Every row gives one point. Any point is a mix of the corners, with weights that add up to 1. It lies inside the corners' shape when no weight is negative. Say inside or outside, and name the corners with a negative weight.

Corners:
(1): [ 0.04 -0.67]
(2): [-0.52  0.32]
(3): [0.12 0.07]
Points:
[-0.52  0.43] => outside (1)
[-0.49  0.01] => outside (3)
[ 0.23 -0.35] => outside (2)
[0.10 0.05] => inside
[ 0.16 -0.60] => outside (2)
[-0.47  0.27] => inside

Corners:
(1): [-0.59  0.45 -0.05 -0.12 -0.64 -0.14  0.08  0.19]
(2): [-0.46  0.09 -0.02  0.38  0.06 -0.13  0.12 -0.34]
(3): [-0.08  0.43  0.30 -0.19 -0.39  0.16  0.56  0.42]
(4): [ 0.26  0.56 -0.77  0.40  0.38 -0.14 -0.34 -0.04]
(5): [-0.40 -0.04 -0.06 -0.30  0.47  0.16 -0.27  0.38]
(6): [-0.33  0.44  0.57 -0.15  0.39 -0.76  0.27  0.17]
(7): [-0.09  0.61 -1.08 -0.66  1.03  0.26 -0.94 -0.65]
(8): [-0.56 -0.12 -0.03 -0.81  0.16 -0.72  0.29 -0.16]
(9): [ 0.87  0.22  0.25  0.18 -0.87 -0.08  0.01 -0.20]
Points:
[ 0.10  0.29  0.41 -0.28  0.21 -0.57  0.37  0.37] => outside (1, 2, 7)
[ 0.05  0.13 -0.13  0.01 -0.02  0.03 -0.04 -0.15] => outside (1, 6)
[-0.29  0.18 -0.01 -0.44  0.04 -0.27  0.20  0.01] => inside
[-0.44  0.12  0.13 -0.42  0.02 -0.28  0.13  0.06] => outside (4)
[-0.32  0.25 -0.03 -0.28  0.01 -0.12  0.01 -0.05] => outside (4)
[ 0.02  0.38 -0.42  0.13  0.27 -0.09 -0.19  0.03] => inside
[-0.10  0.45 -0.27 -0.38  0.05 -0.24 -0.03 -0.07] => outside (2, 5)
[-0.34  0.36 -0.42 -0.25  0.55 -0.07 -0.26 -0.16] => outside (9)
